Rows are points. The points of each table are mixes of a few directions, plus a little noise. Count the directions of each table, and those that both share. Where both have some left over, give the other angles between the two spaces (their principal angles), to ten degrees, smallest first.
In the rows, 128 means zero.

First, 4 rows:
[[106 106 142]
 [128  99 148]
 [ 85 112 137]
 [193 196  84]]
Second (5 x 3):
[[119 122 145]
 [ 85 125  20]
 [160 139 142]
 [155 134 159]
 [122 119 174]]
Directions: first 2, second 2, shared 1; angles 50

First:
[[176  43 107 111 147 187]
 [ 82 210 148 145 110  71]
 [181  34 105 109 149 193]
 [ 96 184 142 140 115  89]
 [135 116 125 126 131 136]
 [116 149 133 132 123 113]
 [110 160 136 135 121 106]]
Second (8 x 6):
[[103 103 163 153 177 116]
 [163 122  71 175 124  86]
 [126 102 160 142 128 108]
 [164 190  67  56  34 176]
 [ 96 168 133  74 145 191]
 [126 139 130 106 114 144]
 [127  86 152 178 156  83]
 [118 114 148 140 146 120]]
Directions: first 1, second 3, shared 0; angles 90

First, 7 rows:
[[131  79  75 142 133 187  80 108  80]
 [126 174 177 116 124  73 173 147 173]
 [132  58  52 147 135 211  60 100  60]
 [129 103 101 135 131 158 103 118 103]
 [127 152 153 121 126 100 151 137 151]
 [127 157 159 120 125  94 156 140 156]
 [125 175 178 115 123  72 174 146 174]]
Second (9 x 9):
[[ 93 115 113 106 160 108 132 146 121]
 [114 150 136 145 126 140 134 123 124]
 [ 45 172 132 148 165 134 152 135 108]
 [228 149 161 177  41 174 113  85 149]
 [249 112 147 146  47 153 102  94 156]
 [ 38 143 117 119 187 112 148 151 108]
 [ 99  76  95  69 180  81 124 163 125]
 [114 138 130 134 133 130 133 127 125]
 [171  96 121 109 112 119 114 127 139]]
Directions: first 1, second 2, shared 0; angles 80

First, 11 rows:
[[ 87 124 105 165 112 136 137 101 172  80 153]
 [148  88 119  70 204 201  98 171 118 152  65]
 [137  81 122 114 151 177 130 138 160 160 128]
 [ 96 161  95 167  67  70  96 152 162  92 178]
 [116 168 132 134 125 100 125 117  95  92 113]
 [179  87 155 119 116 119 168 127 114 168 127]
 [128 105 113  73 217 205  96 159 107 116  46]
 [121 197 149 127 115  85 110 120  87 145 140]
 [138 115 165 119 143 174 151  87 150 228 170]
 [135 134 124 152  91  72 150 126 105  65 116]
 [121 148 130 169  66  69 147 110 138 109 173]]
Second (9 x 11):
[[150 172  67  97 159 156  79 139  46  53 121]
 [121 115 153 168 113 124 192 110 155 180 126]
 [161  52 140 181 128 157 125 146 110 152 119]
 [135 124 109  97 127 136 102 108 127  77 158]
 [218   7 154 147  97 145 196 115 130 178 157]
 [113 116 164 119 118  96 117 154 169 169 115]
 [ 90 191 104 128 142 133 119 113 117  94 124]
 [ 98 227 111  87 140  98 138 133 117 125 107]
 [ 66 148 149 129 128 107  86 134 180 125 124]]
Directions: first 5, second 5, shared 2; angles 50, 60, 80

First:
[[110 133 100 122  91 136 154 140 113 109 139 143 151 148]
 [210  52 164 140 157 107  99 139 196 171 121 116  60  90]
 [198  46 175 166 165 117 115 128 154 184 210 144  75  89]
 [133 148 101 100  63 149 140 173 149 124  93 134 139 135]
 [116  69  83 140 110  97 164 112 114  81 142 137 134 166]
 [ 91 113  93 135  90 102 141 122  92  83 109 132 134 162]
 [ 75 140 101 135 153 116 155  83  83  81 145 127 168 164]
 [100 234 148  95 187 170 116 107 135 138  96 103 174 115]
 [120 216 187 120 135 158  69 148 117 181  97 116 117  83]]
Second, 9 rows:
[[158 173 156  98 181 160 111 128 185 159  94 103 133  98]
 [160 204 167  97 121 191 108 176 169 194 126 130 137  80]
 [126  48  76 142 104  94 176 114 120  80 159 144 133 170]
 [156 187 156 102 109 185 117 177 159 185 137 136 137  90]
 [159  81  97 111 180 116 163  98 188  98 113 109 139 146]
 [120  78  91 145  70 115 163 144 100 104 173 159 133 156]
 [121 102 111 136 118 114 141 121 116 110 137 134 127 143]
 [ 67 192 189 154 173  95  43  84  54 132  68  96  97 109]
 [ 86  86 108 163  95  83 133 109  62  89 145 142 116 160]]
Directions: first 5, second 3, shared 3

First, 11 rows:
[[126 146 165  60  48 132 154  91  74 226  84  26 185  79  47 196 201  71]
 [129 118 108 164 171 126 114 148 157  76 151 182  97 154 171  92  89 158]
 [129 120 111 158 164 126 116 144 152  84 148 173 103 150 164  98  96 153]
 [128 127 126 131 132 128 127 130 131 123 130 133 125 131 132 124 124 131]
 [126 148 168  54  40 132 156  88  69 234  79  17 190  74  39 203 207  65]
 [128 125 123 138 140 127 124 133 136 113 135 143 120 136 140 118 117 137]
 [128 129 131 122 121 129 130 125 124 136 124 120 133 124 121 134 134 124]
 [129 115 101 177 187 125 109 155 167  57 160 202  86 164 187  78  75 170]
 [128 125 122 139 142 127 124 134 137 112 136 145 119 136 141 117 116 138]
 [129 117 106 169 177 126 112 150 161  69 155 190  94 158 177  87  84 163]
 [127 137 147  94  87 130 141 109 101 177 106  77 157 103  87 163 165  99]]
Second:
[[ 90 168  93 206 152 110  85 171 132 132 139 108 143 108 133 158 138 128]
 [102 169  66 195 186  84  53 186 143 143 143 113 177 114 142 170 146 111]
 [134 132 100 138 160 113 109 141 122 126 135 111 148 140 123 158 119 121]
 [153  80 228  86  50 178 245  31 105 113  87 134  39 125 122  97  94 156]
 [121 129 131 166 144  92 119 126 139 143 105 125 130  91 164 140 125 104]
 [165 115 142  44 132 114 110 116 175 172 113 196 153 134 157  82 170 118]
 [ 84 135  94 186 134  99  85 179 122 108 147 105 154  80 145 115 127  84]
 [149 114 177  71  78 190 192  81 115 118 126 141  80 167  92 107 123 179]
 [137 107  69 135 180  90  91 162 102  98 149  83 176 136 121 162  95  78]
 [157 134 134 108 147 133 140 104 134 147 115 134 123 162 119 161 128 154]
 [118 125 174  73  45 208 175 111 119 109 149 157  84 150  88  58 147 176]]
Directions: first 1, second 5, shared 0; angles 80

First (11 x 24):
[[109  97  98 142 149 110 139  93 101 156 129 142 142 132 118 110 144  98
  128 166 146  91 128 116]
 [ 93  93  96 151 152 109 140  99  77 160 131 149 145 139 122 115 142  61
  137 168 145  74 140  98]
 [134 170 172 124  98 156 112 191 131  92 130 116 113 131 148 163  99 113
  142  76  98 160 147 118]
 [132 157 158 126 108 146 117 172 129 103 129 121 118 131 142 152 108 116
  139  91 108 149 142 119]
 [151 113 110 112 137 116 135  86 169 138 123 122 129 116 111 104 147 203
  106 149 144 142  97 166]
 [173 221 222  98  62 185  96 244 187  45 128  91  90 122 162 188  75 177
  137  14  69 227 142 144]
 [125 149 151 130 113 142 120 165 119 110 130 125 121 132 141 149 111 102
  139 100 111 137 144 113]
 [ 86  99 103 158 148 114 136 114  63 156 133 150 145 142 129 124 135  33
  145 159 140  70 151  84]
 [132  63  59 124 174  85 152  20 146 183 122 141 150 117  90  67 177 191
   97 212 179  93  85 164]
 [109 141 143 142 119 139 122 164  93 119 132 132 127 139 143 149 111  65
  147 109 114 117 154  96]
 [164 104  97 102 145 108 139  60 193 147 120 119 130 109 101  87 159 249
   92 164 154 148  79 188]]
Second (9 x 24):
[[176 178 193 140  86 140 121 109 128 148 154 109 108 115 127 136  71 187
  153 103  99 197 121 113]
 [170 164 175 129  97 134 124 109 133 142 134 104 121 116 121 125  96 188
  132 117 108 178 121 132]
 [ 81 104  82 101 155 153 117 227 183  46 123 158 113 148 161 165 166  69
  124  81 140  99 134 146]
 [174 171 186 131  91 126 124  94 105 158 121  90 135 111 111 116  94 187
  123 132 103 174 131 131]
 [ 87  96  86 142 155 143 128 162 159 101 172 183  99 149 157 160 132  66
  171  95 144 107 116  98]
 [105 104 105 128 145  96 137  98  56 159  74 105 179 126 102  90 166  85
   82 198 141  63 157 139]
 [173 134 142 126 119 112 135  57 144 168 131 110 130 109 103  97 118 224
  117 155 131 164  98 151]
 [111 110 117 146 138  99 138  83  52 175 105 118 164 128 106  98 141  84
  113 188 138  79 151 109]
 [ 74  86  66 110 167 151 122 214 192  54 141 178 104 151 165 164 167  63
  138  83 150  94 121 135]]
Directions: first 2, second 4, shared 2
